Every row gives one point. A path goes straight from each point to the next, and from the last back to the first. The post is the endless flat space through its rows: a point in 2 columns, a line in 3, a plane in 4, and so on, so that a path can go around it. Count how often the path circles the post. Going back the other way cancels.
In the rows, 128 means zero.

Post:
[[113 147 190]
 [148 122 118]]
Path (8 x 3):
[[137 166 198]
 [147 142 127]
 [196 128 114]
 [125 119 236]
 [130  91 165]
 [ 83  89 131]
 [130 116 176]
 [167 139 212]]
Times around: 0

Post, 8 rows:
[[141 154 182 130 125 184   7 167 103]
 [126 130 126  74 174 106 189 123 119]
 [151 144 119 149 152 120 202  84  96]
 [137 149 172 106 115 100  53 128  91]
 [127 147 141 114  96 123 137 120 153]
 [134 134 107 150 152  91 175 150 128]
 [142 144 133  98 176  78 109  76 159]
 [142 158  46 143  65 169  53 130  94]]
Path:
[[172 183 140 126  74 156 117 128 110]
 [160 124 106  90 140 136 150 112 124]
 [172 114  88 128 153 133  75 116  97]
 [163 145 109 163 120  94 149 146  94]
 [144 159 101 101 124 177 128 132 105]
 [119 153 161 131 156 139 133 156 123]
 [129 145 120 153 114 115 159  85 129]
 [151 107 119  95 151 167 116 136  88]
 [196 143  96 132 100 151 120  64 115]
 [134 162 132  96  96 156  96 141  71]
 [118 164 127 118 127 164 137 135 123]
 [107 131  29 109  96 129  94 138 182]
 [122 150 126 107 168 141 122 116  88]
 [134 175 159 112 113 119 117 116 121]
 [185 178 146  99 163  98 123  84  86]
 [135 136  97 102  69 173 107 134 139]
 [144 125 143 112 174 133 108 103 100]
 [ 80 150 135 138 131  84 156 111 132]
 [116 156 123 105 135 154 158 145 123]]
Times around: 0

Post, 17 rows:
[[137 108 164  58 129  97  53  40 166 175 141  60 167 110  95 127 121 100]
 [154 116 103 150 135  69  44  52 183 115 206 159 179 106 177 183  30 127]
 [139  90 144 205 162  41  84 110  29 160  80  76 197 137  97 132 131 105]
 [171  85  34 101 135  51  63 122 108  90 161  45 109 147 141 149  61 159]
 [124 106  72  88 174 101 174 117 103 135  92  86 145 164 149 112 111  75]
 [133 124 180 169 159 147 130  90 171 161 108 194  71  81 136 177  67  86]
 [145 101 147 164 177 225 119 150  57 172 170 164  97 104 124 126 107 153]
 [119  93 147 121 178 153 143  84  67 203 166 174  87 187   7 110 142 150]
 [ 85 119  46 218 146 156  98  81  91 210 102 111 125 155  59  79  86  93]
 [142 102 149 116  86 102  61  77 154 108  55 175 160 124 162 121 132 106]
 [131 119 228 132  72 114 129  71  97 209 220 103 113 137  67 126 166 116]
 [161  97 211 117 108  90 161 133 148 213 172  86 184  60 107 111  88 187]
 [162 105 146 123 100 115  70 171  97 199 150 174 142  65 101 172 119  93]
 [133  80 170  98 118 199 122 179 143 137 105 143 191 185  92 165  73 152]
 [164  95 116 100 147 164 198  79  75 102 137 119 133 110 135 203  54 172]
 [151 125  99 138 136 112 112 137 178 136  83  55 161  49 123 143 202 122]
 [104 114 119  99 162 146 106  33 163 223  90  75 159 185 147 203 129 192]]
Path:
[[ 48  88 141 147 136 152 116  89 114 203 125 130 151 147 114  49 109 142]
 [143  70 122 129 130 154 113  94 116 155 154  99 121  80  99 148 138 155]
 [135  64 143 179 121 161 105  94  97 198 143 129 142 146  71 128 104  79]
 [205  86 135 114  58 155 120  99  63 121 141 114 144 122  73 143 125 120]
 [152 154 146 150 128  62 124  71 102 187  91 123  81 129  90 124  62  93]
 [184 121  86  88 153  88  98 122  83 133 127  97 111 107 113 113  75 169]
 [158 117 150 165 140  83 111 121 164 156  99  97 143 104 127 143  98 122]
 [215  69 124 110 197 113 153 103 101 130 116 117 116  95  91 124 116 102]
 [147  49  91 134 160 142  96  67 132 146  91 139 144 130 115 171 105 113]
 [116  87 162 153 124 142 130  82 114 155 136 146 101  70  99 139 101 150]
 [115 124 147 127 110  77 110  96 127 187 160 109 182  99 127 126 143 149]
 [132 126 146 139 190 193 106 106 105 164 136  71 170  79 145 143  81 152]
 [135 134 142 195  93 137 116 130 139 182 122 159 110 173 129 139  88 123]
 [156 112 155 106 114 114 139 125 163 174 128 137  73 135 137 143 145 115]
 [178 136 245 132  90 174 175  90  95 245 131  70 150 106  67 130 122 163]
 [137 175 170 119 104 191 163 100  79 148 151  90 182 137 151 113 104  91]
 [ 84 154 138 131 160 117 136 127 142 163 150 141 137 161 139 178  97 143]]
Times around: 0

Post (17 x 18):
[[104 161 102 147 147 175 154 177 129 147  60  67 130 148 181  74  63 125]
 [185  84 157 164  87 114 118 114 127 204 109 102 211 106  62 165  92  93]
 [194 111  82 125  91  79 108 145 145 154 138 149 112  71  67 145 120 117]
 [ 85 145  91  87 130 134 164 124  78 127 139  58 139 107 213 109 120 161]
 [151 116 125 124  96 170 173 193 121 113 109 114 205 108 130 188 100 157]
 [119 148 121 116 140 153 196 157 163 128 115  68  92  85 235 122 108  85]
 [195 103  56 143  77 102 123  33 237 118 152 211  92 149 181  79 191 122]
 [116 187 166  78 141 136 193 199  98 174 116  97 143 161 207  97  88 131]
 [136 174 136 108 109 118  98 140 142 109 120  68 193 129 116 150  82  69]
 [125 143 108 157 101 100 136  34 174  58 128 226 112  78 201  91 118 112]
 [141 139 166 142 134 133 172 137 164 154 129  91 127 127  36 155 119 141]
 [179 126 128 156 191 157 107 154 115 168 151 109 177 136  96 186  69 114]
 [170  63 115 132 141 131 102 126 108 147 108 159 169 124  49 157 171  68]
 [170 157 126 127 123 209 182 190 100 108 144  62 137 113 194  50 118 136]
 [211 137 128 120 130  85  94  60 162 106  74 160 140  78 148 137 186 145]
 [198  40 147 103 123 121  79  92 139 115 118 144 150 139  72 166  84 115]
 [180  65 141 192 112  78  90 140 120 115 135 110 148 146 114 157 139 115]]
Path:
[[174 187 167 167 145 128 138 161 180 198 110 155 128  63 115 111  16  67]
 [125  59 183 113 108 153 138 200 146 128 100  65 220 150  89 146 129  96]
 [152 200 123  69  79  75  98 121 219 152 170 142  92 146 155 136  87 108]
 [173 136  98 128 110 176 116 119 128 102 103 141 177 116 142 143 116 107]
 [148 188 107  61  69 100 199 106  92 144 167 126  87  74 110 127 113 100]
 [141  90  88 109 146 173 133 142 150  76  85 128 133 120  50 134  91 122]
 [150  70 140   8 153 156 134  96 114 121 169 189 197 152 172  67 114 136]
 [165 203 162 117  96 101 154 160 179  71 102 105 135  17 155 132 138 131]]
Times around: 1

Post (17 x 18):
[[159  65 202 142 122 172 180 144 123 165 115 179 207  41  61 123 150 181]
 [184  93 144 157 175 104 146 159  59 165 127 124 135 152 109 158 161 123]
 [126 192 109 167 116 164 153  48 113 107 117 134 138 115 154  95 125 148]
 [150 107 125 200  86 125 116 119 152 137 106 149 174 136 136 130 123 136]
 [ 25 102 157 104 109  25 116 126 126  44 123  78  55 126  35 139  55 163]
 [131 118 140 117 102 145 200 114 100 163 213 191 196 143 151  71 147 160]
 [115 124 188 131 160 209 151 121 110 181 148 196 124 193 114  55 101 152]
 [129 201 148 179 152 140 100  84 141 154 110 126 172 117 183 131 113 152]
 [102 113 179 125 119 160 147  49 143 150  98  75  75 131 133  68  91 137]
 [110 109 170 125 118 144 144 103 130 161 112 165 107 157 106 176 148  89]
 [137 129 185 107  80 189 171 115  60 123 140 143 171 117 155 146 103 117]
 [151 156 163 142 141 124 116 151 122  98 120  94  90 158 127 126 141 166]
 [173 165  73 144 124  65  81 144 156 203  88 227  65 109 160  73  95 199]
 [103 130 108 134 133 132 176 120 136 179  77 153 138 176 111 184 112 163]
 [172 130 159 138 110 132 146 137 121 116  86 136 233 104 120 128 163 114]
 [195 115 198 145 178 173 162 129 118 121 146 146 145 150 137 121 104 135]
 [113  97 119  97  92 221 141  89 143 109 122 103 155 110 147 122 106  91]]
Path (20 x 18):
[[104 144 115 128  34 149 145 119 124 108 140 108 182 170 114 114 109  89]
 [128 187 159 122 159 132 196 118  92  69 116 114 190 120  82  98 133 136]
 [ 97  54 181 175 126 183 146 105 149 139 129 123 110 167 102 157 129  94]
 [133  96 215 154 140 109 134 102 158 193 135 147 159  67 140  79 135 157]
 [164 112 177 178 195 138 120  88 114 148  77 133 128 138 139 134 160 111]
 [156 134 149 159  98 100  95 117 104 160 114 181 134 104 132 125  97 193]
 [171 195 140  96 150 100 136 109 100 160  83  49 118 122 162 102 160 161]
 [199 158 149 147 147 171 177 144 118 151 117 144 167 106 111 109 180 176]
 [ 92 130 135 124 176 125 118 223 149 137 118 142 171 169 104 191 118 104]
 [ 90  59 177 136 140 137 197 107 153 122 166 129 122 132  96  64  94 208]
 [ 92 134 185 183 118 155 159   7 138 147 104 157 145 134 157 143  99 132]
 [107  89 115 153  55  81 106  79 137 165 115 123 160 152 147 123  95 170]
 [ 68 129 225 153 140 150 197  65  87 163 173 146 167 130  82  76  75 183]
 [147 168 153  97 112 158 136  83 151 110 131 101 108 110 170 140  84 133]
 [137 141 149 189 188 191 225 115 151 127 160 150 193 153  83  70  70 171]
 [108 112  96 173 105 160 154 107 120  90 155 131 146 137 141 111 111 126]
 [105 117 185 149 171 144 145 101 100 101 146 171 150 108 142 164  99 137]
 [126  71 148 147 137 149 146  57 126 116 102 116  93 127  96 100 116 127]
 [181  23 157  98 171 156 145 175 137 168 141 141 196 101 100 159  96 170]
 [152  99 181 144 132  75 144  65 155 145  74  45 138 132 109 120 120 155]]
Times around: 3

Post (17 x 18):
[[100 158 138 108 108 129 115  87 130 147 129 155 106 104 191 124 113 133]
 [143 156  98 189 130 150 136 124 104 117 136 207 115 168  57 166 161 136]
 [133 141 110 112 119 141 115  57 119  55  83 207 105 143  96 179 115 130]
 [141 147  90 131 135 137 119 131  93  76 106 128 159  82  90 129 135  84]
 [115 157  88 152  91 157 122 159 141 154  92 116  98 140  42 140 103 125]
 [ 63 137 127 118 163 109 100 128 138  98 100 106 155 114 131  63 193 126]
 [188 107 152 120 172 125 139 112 138  19  94 124 125 141 120 153 126 130]
 [ 79 142 171 119 116 136 119 114 108 135 104 175 128 198 139 109 159 100]
 [124  74 162 103 157 155 125 131 132 141 107 167  86 143  96 146 149 109]
 [109  99 117 100  67 100 163 100 111 146 166 144 104 139 128 141 157  93]
 [111 118 104 140 135  86 149 131 155 108 111 149  68 167  74 153 136  62]
 [120 142 112 106  93 142 140  95 119 143  79 100 147 117 155 138 171 110]
 [158 159 128 138  84 147  67 134  92 136 124 140 143 130  97 170 188  87]
 [173 111 117 152 120 118 111  93 112 114 131 128 127 157 111 168 119  98]
 [121 172 127  48 188 113 127 127 103  93  77  46 155 114 104 119 121 123]
 [141 118 106 158 155 107 129 130 109  66  94 101  67  96 103 113 134 116]
 [ 83 166 103 110 133 141 144 126 119 127 118  75 109 164  99 167 116 103]]
Path (25 x 18):
[[167 110 150 133  90 133  45 108 151 108  99 134 129  97 131 136 176  63]
 [132 143 123 133 162  97 110  97 118  83 123 107 109 115  86 126 112 153]
 [130 101 133  94 152 122 134 120 173  99 102  93  66 114  94 131  86  78]
 [ 62 159  66 113 118 169 156  79 152 177 147 162 107 111  97 140 177 112]
 [171 175 130  94 134  93 150  76 102 141 115 148  78 129 132 191 108  81]
 [ 59 124 105 194 113 163 115 136  99  93  64 146  93 113 111 118 151  64]
 [104 131 101 133 145  74 114 156 121  42  77  47 169 136 111  84 142  80]
 [ 91 152  82 142 137  85 131 147 149  95 146 109  21 103 161 138 185 118]
 [134 127  97 126 135 137 128 105 104  52 120 156 185 161  92 134 135  94]
 [162 103 119 145 157 112  78  97 129  98 114 115 201 130 108 116 184  69]
 [165 103 165 180 157 159  95  87  92  64 116 114 134 114 154 128 180 103]
 [122 180 175 101 160 134 100 173 160 151 129 109 141 149  98 141 143  59]
 [148 180 123 118 120 130 137  81 132 131 157 148 136 120 122 167 145 107]
 [129 185 141 125 106 133 159 142 138  43  99 111 177 162  96 146 180 137]
 [140 124 154 100 140  99  87  75  74 110 143 156 113 138 147 166 120 139]
 [134 117 121 169 135  95  77 185  87  49 182  96  91 112 124 115 143  82]
 [134 188  98  65 180 165 127 113 123  60   7  42 122 152  96 145 106 120]
 [128 133 144  79 118 183 192 113 114  93 113 126 126 158  78 148 110  94]
 [127 177 120  99  71 143  92 106 104 121  79 132 102 159  77 160 148 102]
 [180 159 102 154 155  97 106  93  76 100 164 165  62 144  67 177 161  95]
 [151 142 121  96 140  98 101  68 137 179 158 142 161 147 102 208 156  66]
 [114 165 123 139 106 130 115 113 151  86  79 121 149 159  94 135 102 138]
 [169 144  99 116 131  94 109 105 118 128 123 172 130 130 131 196 108 118]
 [144 119 159  62  74 138 126 123 114 115  41 129 157 218 128 149 187 104]
 [ 94 126 111 134 122 137 106 165  92 116 145 128  59 122  60 128 158  77]]
Times around: 3

Post:
[[131 142 130 173  81 158 114 104 118 142  87 135 103 190 158 110 150 156]
 [129 112 126 100 105 103 124 168 121 160 136 105 191 120 135 131 151 105]
 [104 160 163 124 172  96  94 112 125 162 116  92 108 104 145 133  64 186]
 [145 142 108  61 123  87 138 112 103 133 103 156 122  77 159  96 109 117]
 [ 86 138 129 188 125  84 118 112 103 146 149 139 148 192 116 136  72 148]
 [146 127 147 145 118 138 154 123 113 142 159  45 129  98 135 127  88 182]
 [128 164 142 133 130 108 156 121 173 163  46 133 118 145 159 137 117 155]
 [137  97 169 142 149 159 120  74 119 110 135  98 152 117 142 132  88 172]
 [154 141  96 158 151 126 107 140 157 202 143  82 162 165 119  75  93 112]
 [129 149 140 147 161 186 137 158 159 110 146 107 155 183 125 187 144 201]
 [107 142 123 122 158 102 111 143 101 140  92 155 123 143  87 129  84  92]
 [140 173 117 125 158 139  89 132 158 127 121  80 164 153  88  86 130 120]
 [ 74 115 115  95 152  84 112 131 155 104 105 169  76 166 124 144 111  99]
 [157 145 130 175  99 157 124 122 119 114 153 118 121 201 158 177 155 129]
 [146 132 141 110  77 166 120 144 140 135 156 125 162 195 114 145 137 120]
 [122 138 107 118  93 121  98 176 181 116  98 171 113 145 118 164 123 107]
 [150 116 182 129 143 147 126 115 119 133 193 151 140  96 139 130 131 103]]
Path, 22 rows:
[[ 88 107 119 138 137 123 115 180 168 119 133 145  82 119 140  73 144 146]
 [125  94 148 241 114 113  70 172 168 183 110  73 157 216  88 135 133 118]
 [147 138 200 185 141 130  99 118  78 128  58 199 143 138 184 202 156 141]
 [122  78 128 135  77 135 186 130 104 100 152  96 145 141 143 135 133 187]
 [114 157  93 143 216 100  79  91 123 125  57 133 167  95  64  88  81 169]
 [181 153 114 140 159 179 119 138 111 124 123  68 136 140 187 226 166 161]
 [156 117 141 171 112 150 151  82 116 130 179 139 124 130 135 128 137 196]
 [142 142 134 156  70 101  42 163 167 136  91 121  93 180 144 134 133 123]
 [128 106 128 143  95  97 140 143 118 181 119  87 131 182  78 138  92 100]
 [ 75 136  96 184 204 144 118 121 122 117 108 162 112 224 124 168 159 148]
 [170 183  78 134  96 116 158 112 127  95 170 124 137 202 191 142 157  62]
 [106 103 115 147 130 130 139  89 111 152 159  72 112 183 148 152 109 161]
 [140  83 163 103 215 144 119 132 105 117 161 140 147  82 133 181 164 127]
 [147 162 115 114 201 121  98 176 122 130 128 141 168 108 156 158 130 182]
 [118 116 197  67 249 138 152 103 130 138  89 133 106  40 128  89  94 118]
 [ 54  85 145 133 136  77 131 148 115 114 108 170 121 199 132 140  93 156]
 [121 151 123 110  79 156  82 158 143 135 183 161 142 215 114 133 166 158]
 [141  75 139 114 224 181  96 126  97 106 198 157 187 119 141  62 118 204]
 [136 147 159 161 188 128 132 144 102 172 118 157  88  96 130 164  48 107]
 [112 125  93 117 138 124 112  77 117 181  62  86  84 162 157  84 105 125]
 [152 165 140 200 112 166 101  82 153 138  78 156 108 166 102 135  61 144]
 [115 117 101 128 175 115 156 111 143 131 100  54 126 163 149 140  84 145]]
Times around: 0

Post, 17 rows:
[[ 83 169 117  73 118 118  84 130 163 148 142 134 147 130 126 167 136  99]
 [133 125 157 107 155 137 130 132 183 161 109 146 171 137 144 158 101 141]
 [150 114  83  35 197 161 102 114 118  61  46 161  57 114 187 119 181 131]
 [ 96  93 126 145  91  42 104 116 202 150 180 123 173 138 174 111 132  76]
 [140 109 109 153  89 145 100 190  92 182 181 160 130 144 101 165 148 119]
 [ 91 122 114 125 173  96 131  88 176 108 139 154 127 103 169 174 100 121]
 [194 249 135 168 116 119 101 126 115  65 120 192 159 152 120 195 143 133]
 [177 204 104 113 170 139 110 122 152 106 122 144 166 172 137 129 100 185]
 [109  66 120 111 151 163  99  85  85 125 106 130 142 108 132 127 129 115]
 [110 171 125 143 112 148 138 132 156 106 131 117 157 130 131 161 150 145]
 [ 92 151 123 127 123  83 134 132 170 102 151 140 151 136  87 135  80  55]
 [122 113 158  80 153 154 101 115 153  93 147 124 133 155  85 151  95 145]
 [ 86 146 109 118 139 153  97 111 139 151 104 192 113 189 109 194 136  96]
 [125 125  85 101 143  78 125 106 172 118 119 146  99 111  70 161 122 120]
 [146  85 131  97 129 122 183 104 129 173 198 140 142 122 112 155 162 163]
 [155 169 192 129  85 147 111 112 129 135  99 152 149 104 189  83 100 164]
 [126 117 161 130 147 100 127  90 146 154 132 102 122 131 157 123 108 103]]
Path, 20 rows:
[[145 111 174  76 145  82  68  76 149 136 153 135 180 108 159 180 101 124]
 [187 156 158  97 138  73 146 117 168 113 154 123 204  89 148 167 135 100]
 [126 140  81 141 117 128  79 114 188 122 127 171 133 159 131 162 140 166]
 [ 88 175 153  72 147 197 143 126 152 126 160 177 136 118 143 148 144 160]
 [135 115 109 155 118  73  83 113 148 138 157 184 152 145 103 135 150 169]
 [104  99  89 161 109 100 146 165 132 120 149 140 140 162 154 148 168  88]
 [136 135 122  91  83 119 112 124 165 127 163 129 120 182 112 170 127 130]
 [153 133 129 134 112 155  70 132 146 163 128  95 164 159 118 154 116 138]
 [110 107 121  43 139 136 107 107 148 107 105 174 133  96  53 188 154  84]
 [146 123 159  99 159 105  72 129 169  79 105 153 164 144 129 135 111  90]
 [118 177 217 160 111 110 102  46  96 159 133 155 145 143 131 175  93 109]
 [ 91 174  98 117 101 120 143 103  82 112 140 132 137 139 161 136 110 115]
 [188 170 147  35 141 158 130 150 165  86  70  97 168 112 157 154 127 132]
 [144 177 106 155 142 140  79 107 130 116 122 122 113 137  92 173  91  79]
 [136 177 132 126 143 121 111  96 154 167 147 108 135 137  90  79 118 112]
 [ 68 115 124 114 195 132  84 137 195  96  95 115 170 152  99 166 134 105]
 [103 128 123  84 137  72 155  65 158 122  95 159 110  95  98 143 122 126]
 [146 178 133  90 105 129 110 127 119 137 172 148 142 150 170 132 120 164]
 [132 164 176  86 101 118 130 172 115 110 121 158 133 143 151 141 114  60]
 [158 116 102 163 181 185  70 191 104 149  49 125 170 160 137 178 130 180]]
Times around: 3

Post, 17 rows:
[[110 129 156 115 133 111 183 142 138 140 141 104 155 161 137 183 115  75]
 [135 126 116 131  68 135 130 164  98 149 115  86 126 155 102 155 182 128]
 [133 119 130  99  91  93 107 186  92 147 100 117 153 135 136 115  80 121]
 [178  56 126 100 143  93 117  90 157  90 136 129 123 162 128 158 106 159]
 [146  71 148 142 151 107 141 134 103  82 144  78 201 164 121 146  96 168]
 [156 101 193 135 133  96 150 141 125 161 140 180  97  84 118 141 123 145]
 [125 106 151 152 121 154 156 181 155 150  96 134 213 127  83 138  87 184]
 [131  96 145 127 142 116 156 166 132 117 144 176  63 140 113 160 111 114]
 [185  87 105 119 118 155 106 116  46 159 121  71 165 141 147  99  94 154]
 [192 135 101 170 124 131  83 134 122 130 138 138  93 127  81 148 142  78]
 [140 147 165 147 107 146 105 153 105 151 128 147 142 108 140 148 110 169]
 [198 102 149 165 106 134 147 119  89 122 127 187 123 117 156 144  65 113]
 [138 113 132 214 141 108 104 133 153 161 119 162 160  93 129 132  96 135]
 [114 109 158 110 163 109 152 151 132  74  96  71  91 131 140 168 124 105]
 [ 96 138 154 133 145 106 184 141 145 104 120  62 132 170 107 146  76 139]
 [164 104 116 128 136 136 131 141 153  84 150 115 100 114 122  80 144 145]
 [ 98 127 171 168 166 129 132 109  85 112  88 121 144 138 115 144 189 169]]
Path, 27 rows:
[[111  94 173 117 150 146 148 122 139 154  69  86 147 147  26 152  76 166]
 [134  96 142 124  90 128 139 151 127  87 198 173  84 120 116 112 149 174]
 [122  92 219 115 176 113 163 143  96 111 148 164 112 134 137 150  97 101]
 [130  85 144 139 150 109 124 168 127 133 128 107 113 162 111 137 131 142]
 [134 159 144 158 121  80 145 110 146 144 115  80 145 123 140 148 169 127]
 [109 133 162 149 131 130 167 166 100 138 124 178 124 121 112 153  77 147]
 [150 102 138 147 153 148  70 105 126  98 149 163 135 124 120 174 114 114]
 [165  98 174 132  80 163 157 155  66 130  99 132 197 115 187 124  89 141]
 [150  73 136 148 158 130 153 139  74 121 110 141 143 180 130 151  72 147]
 [136  75 119 131 173  62 173 151 127 118 139  77 164 113 156 133 112 138]
 [174  86 220 102 151  76 165 131 112 147 128 165 206  99  63 249  75 120]
 [ 96 109 185 112 153  94 139 120 109 103 147 163 130 148 122 103  93 159]
 [167 101 164 125 137 124 134 119 166 184 137 134 106 104 110 128  99 134]
 [131  70 142 103 144 109 186 154 170 112  60 138 146 138  97  98 119 171]
 [133 150 148 144 113 130 156 157 114 100 116 101  99 134 117 168 136 141]
 [110 169 180 187 108 171 172 154  90 127 100 131 174  84 152 138  72 156]
 [141 129 128 179 100 135  47 129 103 117 127 124 155 156 125 133  77 179]
 [149 127 152  77  92 136  95 183 161 134 133 153 105 179  54 141 156 174]
 [190 107 122 129 112  86  80 118 110 116 155 131 132 139 182 123 142 157]
 [137 162  77 157  61 117 180 149 150 113 112 123  75 104 151 114 103 108]
 [112 145 136 104 113 151 146 112  69 168  90 125 167 158 129 138 126 120]
 [175  70 108 106  93 141  85 129 139 137 118 138 119 141 138 117  89 130]
 [127  85 113  92  96 140 117 149 208 139  84 167 123 145 110 138 119 120]
 [104  71 107 149 154 136 168 123 139 117 111  72 159 129 116 169 107 104]
 [165 211 119 184  65 192 146 129 117 129 131 123 128  80 166  85 185 124]
 [185  86 124 109  98 181 137 173 176 144 101 112 188 118 211 200  94 101]
 [ 94  57 131 117 113 132 164 210 110  97 131 141 101 188 126 144 165 131]]
Times around: 3
